Each wall is flat, endless, passes through zero and stands at right angles to its row. A trip goes straight from one point to another. Which walls does it cross, in order?

Walls:
(1): [-0.05 -0.47  0.71]
(2): [ 0.31  0.19 -0.03]
(3): [0.11 0.13 0.18]
(4): [ 0.13 -0.04  0.35]
(5): [ 0.03  0.21 -0.05]
(6): [ 0.17 -0.22  0.10]
(7): [-0.18  0.06 -0.17]
Trips:
[-0.29 -0.10  0.17] to [-0.03 -0.43  0.28] => 6, 7
[0.02 0.09 0.10] to [-0.12  0.19 -0.28] => 1, 7, 4, 3
[ 0.26 -0.22 -0.17] to [-0.57 -0.07 -0.58] => 7, 2, 6
[-0.04 -0.49 -0.28] to [0.33 0.11 0.12] => 7, 2, 4, 3, 5

Walls:
(1): [-0.41  0.20  0.66  0.25  0.04  0.13]
(2): [ 0.17 -0.26  0.18 -0.33 -0.23  0.14]
(3): [-0.26  0.07  0.32 -0.02  0.12 -0.13]
(4): [-0.27 -0.34 -0.27  0.28 -0.70 -0.09]
(5): [-0.31 -0.17  0.12  0.11  0.05 -0.17]
(6): [-0.19  0.24 -0.23  0.50 -0.40  0.41]
(7): [-0.97  0.19  0.22 -0.23 -0.19  0.41]
(8): [ 0.28 -0.12  0.30  0.20 -0.08  0.09]
Trips:
[-0.43 -0.25  0.10  0.31  0.23 -0.09] to [ 0.15 -0.26  0.20  0.19  0.29 -0.45] => 6, 8, 7, 4
[ 0.47  0.29 -0.28  0.00 -0.15 -0.36] to [ 0.36 -0.04 -0.03  0.03  0.07  0.18] => 8, 2
[-0.66 -0.33  0.27 -0.26  0.33 -0.02] to [-0.04  0.29  0.01 -0.03  0.22  0.28] => 2, 6, 5

Walls:
(1): [ 0.19  0.22  0.12 -0.27  0.08 -0.19 -0.44 -0.19]
(2): [-0.29  0.37  0.38  0.23  0.24 -0.22  0.23 -0.48]
(3): [-0.61  0.47 -0.40 -0.15 -0.07 -0.08  0.11  0.45]
(4): [ 0.37 -0.46  0.15 -0.60 -0.07  0.16 -0.04 -0.01]
(5): [-0.18 -0.19 -0.38 -0.18  0.07  0.01  0.01  0.07]
(6): [ 0.13  0.33 -0.05 -0.14  0.02 -0.21 -0.32 -0.34]
(7): [-0.19 -0.12 -0.08  0.20 -0.21  0.28 -0.01 -0.14]
(8): [ 0.25  0.10  0.12 -0.57 -0.04 -0.16  0.30 -0.11]
(9): [ 0.19 -0.31  0.02  0.32 -0.12 -0.06  0.07  0.09]
Trips:
[-0.66 -0.59  0.19  0.06 -0.25  0.45  0.10  0.11] to [-0.23  0.08 -0.08 -0.28 -0.33  0.27  0.37 -0.22] => 9, 8, 2
[-0.81 -0.14  0.38 -0.62 -0.25 -0.34  0.03 -0.13] to [ 0.09  0.00  0.44  0.39 -0.11  0.19 -0.31 -0.27] => 7, 5, 3, 8, 4, 9
[ 0.22 -0.01  0.02 -0.64 -0.11  0.04 -0.04  0.66] to [ 0.55 -0.09  0.10 -0.06 -0.44  0.17  0.28  0.28] => 9, 1, 5, 3
[-0.37 -0.21 -0.16 -0.39 -0.09 -0.26  0.16 -0.13] to [ 0.55 -0.02 -0.20  0.28  0.01  0.17  0.16  0.39] => 2, 9, 3, 8, 5

Walls:
(1): [-0.41  0.08 -0.13  0.08  0.27 -0.27  0.52 -0.65  0.25 -0.25 -0.07]
(2): [-0.20  0.11  0.19 -0.05  0.15 -0.33  0.04 -0.04  0.52 -0.24 -0.51]
(3): [ 0.01  0.33 -0.13 -0.19  0.14 -0.02 -0.13  0.12  0.18 -0.26  0.28]
(4): [ 0.28  0.19  0.11  0.37 -0.06 -0.21 -0.25 -0.15  0.02  0.15  0.25]
(5): [-0.25 -0.56 -0.36  0.47 -0.10  0.02 -0.22  0.19  0.42  0.41 -0.21]
(6): [ 0.05  0.19 -0.04 -0.35 -0.22  0.36  0.11 -0.04  0.25 -0.35  0.35]
(7): [-0.11 -0.27  0.07 -0.31  0.11  0.06 -0.26  0.02  0.09 -0.49  0.10]
(8): [ 0.06 -0.25  0.00 -0.32 -0.33 -0.06  0.16  0.09  0.19  0.15  0.12]
(9): [-0.94 -0.28  0.08  0.00 -0.32  0.11  0.26 -0.51 -0.13  0.06 -0.11]
(10): [-0.33  0.31 -0.01 -0.03 -0.27 -0.14 -0.36  0.24 -0.05 -0.34  0.38]
Trips:
[-0.48 -0.29  0.59 -0.31  0.08  0.35  0.18  0.06 -0.03 -0.21 -0.41] to [-0.25  0.69  0.13 -0.07 -0.10 -0.20 -0.67  0.03  0.34  0.36 -0.04] => 10, 8, 1, 3, 6, 4, 5, 7, 9
[-0.49 -0.30  0.02 -0.27  0.13  0.34  0.54 -0.01  0.36  0.76 -0.09] to [-0.48  0.01 -0.04 -0.26  0.16 -0.57  0.38 -0.33 -0.05  0.07 -0.11] => 5
